Every row gives one point. The window is the flat piece filled in between its corners: a triangle in 3 columns, a solid with four corners in 4, and so on. A path goes straight from each point to the next, and from the last back to the first. After which points does the path pass through the window?

Window (3 x 3):
+0.04, +0.27, +0.22
+0.32, -0.38, -0.45
-0.15, +0.38, +0.04
Path:
(1): -0.01, -0.08, -0.03
(2): +0.01, +0.05, +0.28
(3): +0.21, +0.54, -0.20
(4): +0.09, +0.61, +0.17
(5): -0.65, +0.25, +0.11
(6): +0.13, -0.64, +0.03
(7): +0.40, -0.29, -0.53
(8): +0.53, +0.22, -0.18
Through the window after points: 2, 8

Window, 4 rows:
-0.15, +0.28, +0.10, +0.01
+0.36, -0.73, +0.24, +0.12
-0.11, +0.18, -0.34, -0.41
-0.01, +0.31, -0.32, +0.01
Path:
(1): -0.09, -0.14, -0.28, +0.24
(2): +0.02, +0.32, -0.13, -0.67
(3): +0.10, +0.49, -0.12, -0.56
(4): -0.21, -0.03, -0.41, -0.25
(5): -0.31, +0.11, -0.31, -0.12
(6): +0.34, +0.36, -0.26, -0.16
(7): +0.13, +0.75, -0.03, -0.39
(8): -0.23, +0.26, -0.15, -0.02
(9): +0.02, -0.62, +0.14, +0.20
(10): +0.57, +0.00, +0.19, +0.13
(11): +0.13, +0.67, -0.13, -0.15
(12): -0.33, +0.11, -0.33, -0.27
(13): -0.09, -0.79, -0.09, +0.20
(14): +0.42, -0.57, +0.27, +0.06
(15): +0.48, -0.53, +0.24, -0.04
(16): -0.14, -0.61, -0.03, +0.25
Through the window after points: 1, 3, 5, 13, 15

Window:
+0.12, -0.12, -0.08, -0.35, +0.26, +0.40, -0.30, +0.04
-0.30, -0.12, +0.17, +0.05, +0.65, -0.04, +0.07, +0.16
-1.18, +0.39, -0.38, +0.18, -0.64, -0.18, +0.44, -0.33
+0.15, -0.76, -0.59, -0.35, +0.15, -0.05, -0.32, -0.03
+0.09, -0.31, -0.04, -0.24, +0.15, -0.47, -0.68, -0.23
+0.29, -0.36, -0.11, +0.22, -0.09, +0.25, -0.06, +0.42
+0.04, -0.03, -0.14, -0.17, +0.15, -0.03, +0.17, +0.67
+0.43, +0.15, -0.07, -0.26, +0.27, +0.18, +0.16, -0.65
Path:
(1): +0.18, +0.11, -0.64, +0.25, -0.08, +0.04, -0.15, +0.56
(2): +0.18, +0.16, -0.24, +0.08, +0.30, -0.38, -0.25, -0.21
(3): +0.17, -0.57, +0.14, -0.53, -0.07, +0.40, -0.11, -0.17
(4): +0.08, -0.27, -0.08, -0.36, +0.03, -0.19, +0.12, -0.17
(5): +0.10, -0.29, -0.46, +0.33, +0.40, +0.18, -0.56, +0.27
(6): -0.13, -0.06, -0.60, +0.41, +0.46, +0.29, -0.30, +0.12
(7): +0.00, -0.28, +0.05, -0.20, -0.01, -0.28, -0.01, +0.13
(8): +0.05, -0.76, +0.60, -0.28, +0.24, +0.06, -0.10, -0.22
Through the window after points: 2, 8

Window, 9 rows:
+0.47, +0.21, -0.10, +0.23, -0.07, +0.00, +0.06, -0.23, -0.17
+0.25, +0.39, +0.07, -0.07, +0.02, +0.27, +0.67, -0.21, +0.19
-0.79, +0.23, +0.56, +0.18, -0.24, -0.23, -0.63, +0.33, -0.40
+0.12, +0.36, -0.10, +0.34, +0.09, -0.26, +0.61, +0.04, -0.12
-0.74, +0.25, -0.10, +0.07, -0.11, -0.06, -0.16, -0.20, -0.35
+0.33, +0.00, -0.09, +0.77, -0.01, +0.37, +0.81, -0.21, +0.09
+0.50, +0.07, -0.12, +0.31, -0.49, -0.43, +0.21, -0.14, +0.63
+0.49, -0.33, +0.15, +0.48, +0.24, -0.21, +0.65, -0.59, +0.13
+0.33, +0.17, -0.34, -0.11, +0.21, -0.31, -0.36, +0.17, +0.74
Path:
(1): +0.25, -0.46, -0.14, +0.34, -0.22, +0.11, +0.48, -0.07, -0.01
(2): -0.06, +0.82, +0.04, +0.67, +0.18, +0.21, +0.49, -0.31, +0.11
(3): -0.04, +0.81, +0.37, +0.06, +0.56, +0.01, +0.12, -0.23, +0.32
(4): +0.43, -0.52, -0.56, +0.29, -0.42, -0.22, +0.19, +0.13, -0.07
(5): +0.28, -0.29, -0.19, -0.17, -0.20, -0.10, +0.94, -0.17, -0.30
(6): +0.20, +0.43, +0.09, +0.18, +0.07, +0.22, +0.44, -0.19, +0.26
(7): +0.03, +0.44, +0.09, +0.21, -0.02, -0.38, +0.14, -0.34, +0.43
(8): +0.27, -0.16, -0.15, +0.33, -0.38, -0.09, +0.24, +0.17, -0.10
(9): -0.35, -0.24, -0.25, +0.16, -0.09, -0.08, +0.12, -0.09, -0.39
(10): -0.03, +0.63, +0.27, +0.31, -0.02, -0.02, +0.01, -0.29, +0.15
(11): -0.52, +0.57, +0.05, +0.35, +0.01, -0.14, +0.09, -0.30, +0.11
(12): -0.18, +0.03, +0.08, +0.09, +0.00, -0.03, -0.17, +0.17, -0.25
(13): -0.02, -0.08, +0.04, +0.27, -0.22, +0.16, +0.32, +0.14, -0.20
(14): +0.08, +0.54, -0.04, +0.59, +0.19, -0.47, -0.02, -0.40, +0.23
(15): +0.23, +0.44, -0.10, +1.00, +0.24, +0.18, +0.24, -0.40, +0.61
(16): -0.08, +0.04, -0.04, +0.13, -0.09, -0.17, +0.07, +0.07, -0.11
Through the window after points: 1, 5, 7, 9

Window (11 x 11):
+0.22, -0.66, -0.07, +0.38, -0.29, -0.58, -0.14, -0.57, +0.00, +0.39, +0.22
+0.00, -0.55, -0.06, +0.27, -0.12, +0.43, -0.06, -0.36, +0.05, +0.02, -0.20
+0.33, +0.00, +0.19, -0.72, -0.04, +0.00, +0.30, +0.21, -0.27, +0.27, +0.54
+0.50, +0.11, +0.31, -0.39, +0.09, +0.01, -0.21, -0.39, +0.16, -0.05, -0.19
+0.25, -0.16, +0.25, -0.18, +0.32, -0.61, -0.05, +0.52, -0.24, +0.54, +0.01
+0.06, -0.07, +0.00, -0.36, -0.38, -0.33, +0.31, -0.49, +0.71, -0.19, +0.43
+0.02, +0.23, +0.28, -0.18, -0.76, -0.17, +0.45, -0.41, +0.21, +0.53, +0.04
-0.12, +0.16, -0.48, -0.17, -0.33, -0.22, -0.05, -0.26, -0.37, -0.22, -0.17
+0.20, -0.24, -0.46, -0.09, -0.86, +0.39, -0.53, +0.09, -0.47, +0.19, +0.08
-0.42, -0.55, +0.33, +0.31, -0.15, -0.65, +0.08, -0.51, +0.01, -0.34, -0.24
-0.19, -0.08, +0.19, +0.16, +0.16, -0.05, -0.06, +0.13, -0.28, -0.07, +0.36
Path:
(1): +0.23, +0.22, +0.05, +0.18, -0.38, -0.42, +0.36, +0.41, -0.37, -0.47, +0.24
(2): -0.14, -0.41, +0.04, -0.20, +0.13, +0.14, -0.44, -0.52, +0.06, +0.44, +0.03
(3): -0.38, -0.23, +0.13, -0.23, -0.32, -0.15, -0.11, -0.60, +0.05, -0.09, +0.28
(4): +0.71, +0.06, -0.12, +0.38, -0.09, -0.23, +0.29, +0.41, +0.10, +0.33, -0.36
(5): +0.55, -0.33, -0.19, +0.23, -0.46, +0.41, +0.54, -0.13, -0.09, -0.25, -0.30
(6): -0.20, +0.02, +0.23, -0.48, -0.21, -0.69, -0.48, -0.25, +0.08, +0.67, +0.37
(7): -0.26, -0.09, +0.14, -0.18, -0.15, -0.28, -0.23, -0.51, +0.09, +0.63, +0.13
(8): +0.54, -0.32, -0.02, -0.05, -0.19, +0.07, +0.45, +0.25, +0.09, -0.48, +0.05
(9): +0.58, -0.22, +0.02, +0.13, -0.63, +0.19, +0.37, +0.00, -0.12, +0.11, +0.12
(10): -0.12, -0.27, -0.23, -0.18, -0.30, -0.05, -0.47, -0.24, -0.15, +0.15, +0.09
(11): -0.29, -0.52, -0.16, -0.05, -0.16, -0.46, -0.11, -0.39, -0.04, +0.01, -0.03
(12): +0.18, +0.04, +0.92, +0.57, -0.25, -0.26, +0.30, -0.25, -0.06, -0.43, -0.17
Through the window after points: 1, 7, 9, 11

Window, 12 rows:
+0.10, -0.74, -0.50, +0.26, -0.43, -0.10, -0.23, -0.11, -0.37, -0.52, +0.22, -0.38
+0.11, -0.81, +0.16, -0.60, -0.11, -0.37, -0.33, -0.05, -0.32, -0.33, +0.39, -0.15
+0.32, +1.03, -0.19, -0.14, +0.46, +0.02, -0.08, +0.52, +0.02, -0.16, -0.28, -0.04
-0.16, -0.64, +0.36, +0.07, -0.18, -0.32, -0.30, -0.29, +0.44, -0.23, +0.41, -0.17
-0.07, -0.95, +0.28, +0.20, -0.02, -0.42, +0.10, -0.39, -0.40, -0.05, +0.42, -0.74
+0.58, +0.37, +0.36, +0.05, +0.18, +0.16, +0.28, +0.45, -0.02, -0.33, -0.08, +0.42
-0.18, +0.52, +0.57, -0.11, -0.67, +0.27, +0.18, +0.06, -0.06, +0.41, -0.25, -0.22
-0.39, +0.06, +0.41, -0.26, -0.12, +0.31, +0.46, +0.39, +0.26, -0.06, -0.46, -0.28
+0.39, +0.46, -0.38, -0.10, +0.33, +0.56, +0.12, +0.43, +0.06, +0.43, -0.16, +0.25
-0.10, +0.54, +0.27, -0.33, -0.18, +0.71, +0.45, -0.33, +0.09, -0.09, -0.03, -0.35
+0.46, +0.41, -0.06, -0.23, +0.41, -0.24, +0.12, -0.02, +0.09, -0.13, -0.71, +0.63
+0.60, +0.49, -0.22, -0.34, -0.03, -0.23, +0.52, +0.34, +0.34, -0.01, -0.12, +0.10
Path:
(1): +0.59, -0.23, -0.17, -0.55, +0.25, +0.36, -0.32, +0.07, +0.03, -0.30, -0.09, -0.68
(2): +0.61, -0.18, +0.50, -0.09, -0.02, +0.26, +0.29, +0.02, -0.16, -0.30, -0.53, -0.26
(3): -0.29, +0.53, -0.17, -0.16, +0.18, -0.24, -0.08, +0.25, +0.34, +0.22, +0.42, +0.45
(4): -0.14, -0.22, +0.31, -0.34, -0.15, -0.29, -0.01, -0.05, -0.02, -0.14, +0.38, +0.05
(5): +0.27, -0.15, +0.04, -0.14, -0.03, +0.22, -0.03, -0.05, +0.04, -0.17, -0.28, -0.31
(6): +0.69, -0.41, -0.14, +0.22, +0.08, +0.71, -0.28, +0.46, +0.18, +0.37, -0.18, -0.30
(7): -0.03, +0.39, +0.00, -0.46, +0.11, -0.18, +0.27, +0.04, -0.13, -0.16, +0.09, +0.27
(8): +0.41, +0.18, -0.39, -0.15, -0.06, -0.21, +0.55, +0.10, -0.07, -0.26, +0.25, +0.66
(9): +0.24, +0.17, +0.32, -0.13, +0.17, +0.14, -0.08, +0.13, +0.02, -0.14, -0.38, -0.07
(10): +0.69, -0.30, +0.02, -0.06, -0.01, +0.26, -0.36, +0.02, -0.02, +0.05, -0.13, +0.08
(11): -0.55, +0.44, -0.12, +0.04, -0.04, -0.16, +0.68, +0.24, -0.03, -0.29, +0.18, -0.19
(12): -0.04, +0.11, +0.05, -0.01, -0.12, +0.00, +0.31, -0.04, -0.01, -0.11, +0.02, +0.12
Through the window after points: 4, 6, 8, 10
